Each row of a before or after table is a point. One or more steps were done to the points. Then noise was added and the rows were shuffled. The steps act on how far a point lies along the listed directions, d1 being the first. Write out the steps. A step turns or swaps two directions, mirrors them in a line or flattens them onto one, adds a multiple of one to another, or multiplies one. Angles are multiples of 10 degrees, from the lower direction toward the higher: turns from -170 to 170, lines from 10 to 170 but not 90. Use the fewest steps. Two steps may share a direction if one is a turn and the other turns, adds or multiplies; they go together, in the order done. Otherwise the lowest direction goes first.
In the rows, zero is written as 128.

Directions:
(1): [98 94 93]
(2): [ 81 160 136]
(3): [113  95 173]
Before (10 x 3):
[[156 141 159]
 [154 110  92]
 [100 131  89]
 [130 105  29]
 [116 117 108]
 [130 136 107]
 [173 149  97]
 [127 165 142]
 [108  73  91]
 [170 110 139]]
After, 10 rows:
[[159 111 109]
 [119  88 111]
 [117 151  62]
 [134 147 109]
 [150 175 129]
 [127 153 137]
 [ 86 110 114]
 [ 98 163 103]
 [114 238  96]
 [ 98 177 167]]
Steps: turn d1 and d2 by 140 degrees; multiply d3 by 1.3

Directions:
(1): [161 128 182 141 134 177]
(2): [ 89 139 163  85 171 121]
Before (11 x 6):
[[105 125 149 126 134 136]
 [141 129 122 135 131 134]
 [ 75 146 171  82 170 118]
 [ 58 111  70  98 133  48]
 [152 120 100 154  97 116]
 [102 113  97 113 139  89]
 [126 136  54 156  88  94]
 [ 59 133  82  51 155  37]
 [130 131  89 130 133 109]
 [140 117 101 153  91 115]
 [ 89 118 146  97 142 108]]
After:
[[131 140 205 120 151 170]
 [130 120  94 149  94 105]
 [199  95 158 197  89 182]
 [227 115 187 166  96 198]
 [142 114 175 132 127 156]
 [134 121  90 145 101 102]
 [107 124 149 131 134 140]
 [159 132 105 151 127 136]
 [167 107 137 159 119 151]
 [131 131 115 124 136 121]
 [161 131  74 180  75 125]]
Steps: mirror d1 and d2 in the line at 60 degrees

Directions:
(1): [189 123 158 168 175 110 157 111  91 154 138]
(2): [ 48 108 127 139 170 140 158 112  96 123 160]
(3): [137 121 121 186 120 188 107 181 135 132 167]
(4): [139 110  69 141 156 171 103  89 113 130  74]
(5): [ 95 171 177 141 136 130  74 136 102 167  91]
Before (8 x 11):
[[ 98 127  89 120 161 127 152  88  99 122 105]
 [ 90 118 106 166 180 160 134 117 101 118 134]
 [137 128 105  82 102 103 151 119 147 118 132]
 [ 84 138 143 166 157 158 125 133  99 164 130]
 [166  97 100 159 133 136 151 119 142 109 137]
 [184 102  86 129 127 132 137 113 131 118 101]
 [168 114  68 156 117 164 107 133 130  98 136]
 [ 97 119 154 131 138 117 150 128 108 129 137]]
After, 8 rows:
[[143 146 187 122  98  91 132 159 133 136 135]
 [103 113 114 183 172 166 112 104  97 137 105]
 [106 104  36 181 177 213  79  88  81 115  91]
 [194 141 111 152 111 157 106 142 144 155  97]
 [107  86  52 158 194 186 119  69  76 133  67]
 [144 145  61 131 162 159  85  66  93 146  20]
 [ 69 143 145  87 124  94 152 121 119 135 146]
 [171 143  82 171 158 185  58 109 113 142  42]]
Steps: add 0.3 times d1 to d3; turn d2 and d5 by 130 degrees; multiply d4 by 3

Directions:
(1): [108 167 104 144 146  72 168  69 131 101  73 124 137 110]
(2): [123 154 154 106 209 136 110 102 101 129 154  82  80 137]
(3): [106 176 140 149 149  77 133 157 134 169 187 142 181 135]
Before:
[[137 119 131 118 130 141 134 117 120 114 124 128 113 133]
 [129 133 119 142 103 119 134 137 135 140 119 148 149 120]
 [125 117 115 131 123 121 128 112 122 111 113 124 118 127]
 [130 117 109 143  94 123 147 125 149 117  98 146 151 122]
 [133 120 107 129 109 125 137 126 135 114 112 132 131 113]
 [134 123 131 122 137 139 118 130 132 129 127 127 125 130]
 [119 129 136 131 127 126 126 155 128 145 166 141 151 140]
 [131 118 130 135 103 127 131 143 141 136 131 136 143 122]
 [127 122 120 132 102 127 138 134 139 129 119 142 131 127]
 [133 117 124 115 143 142 119 115 123 121 123 114 108 126]
 [137 115 117 130 113 125 127 133 128 129 116 136 139 130]
 [126 128 129 151 114 111 136 134 139 129 135 144 160 123]
 [118 130 123 133 112 123 133 122 138 127 118 141 141 120]
 [136 115 134 111 133 161 122 122 117 120 124 112  90 133]]
After, 14 rows:
[[130 135 136 123 152 131 119 128 130 135 138 123 127 131]
 [129 107 107 144  57 124 146 152 154 131 109 168 159 124]
 [135 109  97 154  46 118 148 145 153 129  86 176 173 111]
 [109 145 116 141 125  94 154 117 133 124 121 143 158 127]
 [141  98 102 136  67 136 134 156 147 122 116 154 152 114]
 [132 105 106 161  64 111 152 130 154 111  92 166 173 113]
 [135 127 143 116 146 143 124 131 116 129 153 124 115 140]
 [130 132 143 107 179 144 104 124 112 138 161 100  99 135]
 [131 104 122 128 114 139 115 135 123 122 133 128 119 133]
 [126 146 158 108 182 148 108 136 106 148 180  97  93 144]
 [125 108 112 138  73 132 135 135 149 123 104 158 153 117]
 [129 112 112 151  62 110 149 148 157 133 110 161 173 115]
 [138 106 108 141  79 122 133 149 140 132 111 156 163 127]
 [142  75  89 158   7 137 152 166 175 120  83 190 191 118]]
Steps: turn d1 and d3 by -90 degrees; multiply d2 by 3

Directions:
(1): [128 157 163 146 142  75 107 109  90 157 113 110 221 110 144 137 170 175
 135 102 106 104 116 174]
(2): [145 145 109  81  76  77 129 109 108  59  68 139 109 176 103 146 106 159
 107 128 108  79 148 137]
(3): [143  95  88 167  97 134 191 106  53 166 126 142  98 161 158  87 157 104
 153 133 133  96 117 166]
(4): [ 54 165  62 135 142 118  81 139 106 151  94 152 105  85 165 128 127 117
  62 158 144 111 124 139]
(5): [145 144 115 178 118 136 125 118 161 105 108 101 125 150 140  48 136 178
  87 132  98 146  49  90]
Before (11 x 24):
[[ 96  86 140 143 120 163 181 131  70 228 177 146 114  97 181 148 133  60
  170 107 142 151 173 206]
 [107 169  54 188  90 108 110  97  67 133  68 137 116 140 157  85 129 171
   52 125  97  91  88 148]
 [110 167  95 139 101 116 102 147  98  86  88 147  90 130 138 122 130 128
   75 148 139 115 110 113]
 [ 77 177 120 136 104  97  99 132 113 152 108 112 190 116 143 143 174 137
   69 114 125 101 109 147]
 [145 169 111 154 128  91  96 108 162  75  78  90 128 141 161  90 113 201
   62 142 101  93  47  84]
 [ 76 144  84 138 134 117  75 142 134 120 115  99  97  94 120 113 115 125
   62 147 128 142 116 106]
 [ 71 154  49 178 139 132 132 125 119 173  88 169 110  88 185  66 159 118
   64 127 128 123  87 145]
 [ 90 155  84 142  96 114 102 103  97 128  89 146  73 129 117 104 123 127
  118 122 112  89  97 150]
 [120  91 138 127 152 131 147 143  77 205 163 151 166  79 140 173 190  86
  174 111 140 110 161 191]
 [125  91 157 103 102 113 179 140  29 191 164 179 156  92 127 243 134  56
  216 114 193  99 218 212]
 [179  47 167 134 129 152 233 113  58 163 186 139 148 121 142 149 168  77
  235 122 148 117 174 187]]
After, 11 rows:
[[170  71 183 121 143 165 191 139 139 115 184 119 143 109 120 138 141 106
  191 128 140 161 156 123]
 [ 90 176  71 145 104 114  87 110  97 117  82 144 117 118 136 127  99 154
   54 124 110 107 122 133]
 [123 107 145 128 162 140 116 155 135 170 160 136 164  73 126 161 172 108
  142 113 132 135 130 151]
 [ 79 131  83 147 126 109  90 139 108 134 118 111 101 101 129 112 133 120
   78 145 127 126 126 123]
 [ 75 181 125 124 106  94  95 137 117 147 107 114 191 113 137 153 172 131
   71 114 130 106 119 141]
 [131 118 162 124 111 129 147 149 116 141 149 152 150  96 118 192 115 110
  163 121 167 135 160 152]
 [ 60 154  61 147 154 131 114 137 145 160  97 174 111  73 167  91 140 111
   66 130 136 133 111 132]
 [108 168 100 133 100 117 106 152  91  90  83 158  86 131 138 131 130 115
   86 151 142 109 124 124]
 [140 151 119 131 129  89 108 111 125  98  84 100 132 130 163 124 115 170
   94 142 115  74  94 115]
 [ 93 108 148 133 131 178 143 143 143 187 170 131 109  92 171 138 106  89
  129 111 131 182 145 157]
 [ 89 159  90 121 101 120  89 107 116 119 101 145  67 122 107 123 112 123
  118 124 118  96 107 140]]
Steps: flatten d1 and d3 onto the line at 160 degrees; multiply d5 by 0.4

Directions:
(1): [ 98 171 127 134  52 119  70 113 160 126  68 166 177  91 115 173  92 158
 155 116 129  82 106 117 185 196 138 158  90 146 144 129 133 164 127 158
 123 124 140 100  79 113 134 106 108 181 137 175]
(2): [165  80 114  40 160 143  51 163 163 173 136 123 124 127 114 141 144 102
 113 120 131  76 132 142 140  89 111 114 132 111 153 110  83 148  61 105
 125 119 199 108 159 129  67 127 101 176 157 142]
(3): [139 107  97 141 142 128  36 126 134 170  82  83 138 106 200 146 134 102
 110  79 132 170 143 114 109 115 162  76 109  91 102  69 116 119 208 186
 109 119 114  88 137 110 167 125 128 109 117 120]
(4): [123 134  88  62 129  98 188 130 158 173 172 117 119 112 172 179  93  91
 164 155  80  90 157 109 173 139 129 116 131  82  76 111 173  70 111 147
 106 143  99 141  67 117 114 172 114  99 149 148]
Before:
[[ 94 157 132 158  76 107  94  99 137 115  78 148 176 113 139 134  79 146
  168 124 127 121 114 104 151 199 150 137 101 157 111 138 149 133 143 149
  131 115 116 122  89 117 154 110 113 136 124 162]
 [105 159 139 186  97 119 174  84 119  84 117 155 148 112 139 120 112 158
  126 116 123 153 128 103 133 183 160 162 115 174 130 161 172 147 187 145
  136 135  83 144  93 129 185 113 148 116 106 133]
 [169  91 119  69 158 167 105 158 144 183 124  92 106 151 142 131 136  75
  120 116 133 134 136 133 110  81 125  87 127 114 123 105  98 133 107 115
  117 130 156  94 142 124 109 117 132 122 141 102]
 [121 133 166 148 118 108 142 135 103  92 128 146 129 122  86 108 117 145
  140  97 152 122 117 139 125 141 129 153 119 144 156 149 120 137 125 116
  133 130 133 123 146 115 147 116 119 152 131 120]
 [ 87 224 134 122  12 100  63  97 176 102  43 206 209  73  71 222  79 191
  179 114 123  44  85 112 240 232 139 193  86 164 164 147 131 199  90 156
  126 126 163 117  44 108 128  91 100 222 141 199]
 [137 128 134 104 129 137 211 131 130 131 160 110  99 127 136 136 118  90
  145 162  93 144 149 131 151 132 135 106 146 101  97 114 144  82 116 122
  117 146 115 150  95 120 115 140 142  94 139 116]
 [112 151 160 154  87 134  62 111 145 109  65 179 162 111 101 111 110 162
  141 118 147 100 119 122 140 179 132 172 112 171 172 132  93 173 149 137
  139 107 143 104 119 122 132  96 116 166 137 152]
 [123 131 143 170 103 135   7 124 151 127  43 150 175 109 122 145 128 142
  113  95 160 134  95 129 124 150 158 138  89 161 151 129  87 199 167 149
  144 116 146  92 134 115 153  75 114 177 132 154]]
After, 8 rows:
[[ 92 171 125 185  79 104 107  99 148 127  71 147 171  97 163 172  94 136
  148 121 122 145 112 105 147 187 169 141  84 141  95 130 152 141 204 181
  131 132  75 115  66 105 188 107 123 121 123 158]
 [112 145 162 152 112 101 168 128  99  91 136 147 128 118  97 112 108 142
  149 106 141 126 124 130 131 150 134 155 119 138 141 150 136 121 132 124
  130 134 115 128 128 113 154 122 121 138 132 121]
 [131 125 157 174 117 148  87 107 125  84  95 157 151 124 102  95 145 165
   91  91 155 142 112 126 111 150 150 159 115 193 178 162 116 198 156 119
  146 121 148 124 154 137 155  86 140 165 110 130]
 [152 117 106  80 146 144 167 144 142 184 140  90 103 145 169 147 113  71
  144 134 108 140 149 115 126 101 133  88 126  99  88 107 139  97 127 134
  108 140 111 110 101 118 129 139 137  86 140 101]
 [166  94 149  88 152 163 122 155 134 130 138 113 105 138  99 110 151  97
  113 140 125 135 133 152 127 101 124 103 145 118 148 114  86 134  80  96
  127 132 181 131 152 130  84 114 133 142 145 113]
 [108 139 141 149  86 123  47 111 137 115  65 150 177 120 122 121  94 153
  148 111 144 115 104 117 140 182 143 140 102 166 140 137 117 163 124 136
  137 107 151 110 121 121 137  97 107 161 126 162]
 [ 93 178 150 165  71 116 123  93 144 105  80 177 161 107 126 129  84 157
  165 137 126 106 132 109 156 200 139 175 110 155 138 134 131 135 171 156
  131 117  98 121  78 116 155 115 120 132 133 153]
 [ 83 223 134 122  12  96  72  95 176 101  45 204 211  74  72 225  77 187
  181 116 121  44  85 111 240 236 140 194  86 166 161 148 136 198  94 155
  125 127 159 119  39 110 130  90  99 221 141 198]]
Steps: swap d2 and d4
